Rows are points. Examples show where two turns around zero, p and q, send a point. Write where each new point lands after one turn and then the other. Backwards means that the second turn is done in reverse. Each puzzle has new turns, and all numbers are rounded.
(in the rows, 100 means zero)

Turn p:
[133 125] => [127 131]
[65 99] => [66 92]
[101 76] => [106 77]
Turn q:
[71 139] => [57 76]
[127 106] => [98 128]
[114 67] => [135 110]
[88 88] => [110 87]
Where do these land?
p, then q: [89 94] => [107 90]
q, then p: [89 51] => [150 93]
q, then p: [121 127] => [71 119]
p, then q: [93 142] => [59 90]
p, then q backwards: [107 87] => [90 89]

Turn p:
[95 109 84 99] => [110 93 86 104]
[63 118 44 102] => [122 60 47 101]
[142 118 104 112] => [131 121 124 116]
[111 106 118 106] => [98 107 119 110]
[105 105 148 60] => [57 139 108 122]
[103 45 106 106] => [86 105 117 49]
[81 99 96 115] => [97 76 99 97]
Turn q:
[111 64 95 112] => [94 127 72 100]
[77 129 125 98] => [96 64 117 80]
[112 63 62 139] => [65 147 79 123]
[102 145 115 82] => [118 59 123 106]
[82 104 102 81] => [111 99 117 83]
[92 131 105 69] => [125 78 130 96]
[124 64 96 119] => [93 125 62 111]
Where do these land?
q, then p: [103 75 95 121] => [108 81 77 112]
q, then p: [95 106 154 111] => [94 114 71 55]
q, then p: [84 115 98 101] => [79 102 106 98]
q, then p: [151 109 86 123] => [133 58 118 86]
p, then q: [85 105 90 24] => [70 115 167 124]
p, then q: [81 89 89 124] => [116 122 85 87]
p, then q: [101 101 87 96] => [104 106 103 111]

Turn p:
[74 87 72 87 113 82] => [106 115 89 73 109 133]
[77 67 97 83 98 94] => [110 117 116 89 127 122]
[139 121 124 82 106 101] => [121 80 104 135 72 92]
[87 120 104 124 81 97] => [89 109 79 97 106 71]
[91 94 113 125 110 106] => [74 96 96 110 115 99]
[119 127 123 106 99 139] => [80 99 114 131 69 73]
[113 85 67 93 93 81] => [120 83 102 66 101 109]
Turn q:
[80 97 107 103 103 105] => [90 107 114 89 105 101]
[80 108 104 123 80 112] => [86 84 105 72 108 115]
[79 71 76 96 93 104] => [117 87 134 98 115 91]
[75 93 144 95 92 87] => [70 125 101 96 136 107]
[117 106 102 83 91 104] => [117 107 84 106 101 110]
[88 101 94 96 114 119] => [106 111 115 86 87 97]
[176 111 96 125 110 91] => [108 76 35 117 70 74]
[105 113 76 79 116 80] => [108 103 110 134 78 106]
Where do these land?
q, then p: [142 101 72 121 100 87] => [106 74 111 62 129 95]
p, then q backwards: [83 99 89 101 86 98] => [97 93 117 98 103 116]
q, then p: [72 110 101 54 90 103] => [75 99 105 135 70 82]
q, then p backwards: [120 80 83 109 95 114] => [122 105 96 101 79 80]
p, then q: [73 109 94 82 121 108] => [106 98 99 76 84 128]
p, then q backwards: [105 86 121 106 112 83] => [105 94 96 95 76 79]
q, then p: [65 110 103 88 95 101] => [87 119 107 129 92 96]
q, then p backwards: [140 106 137 138 101 106] => [87 137 81 145 100 76]
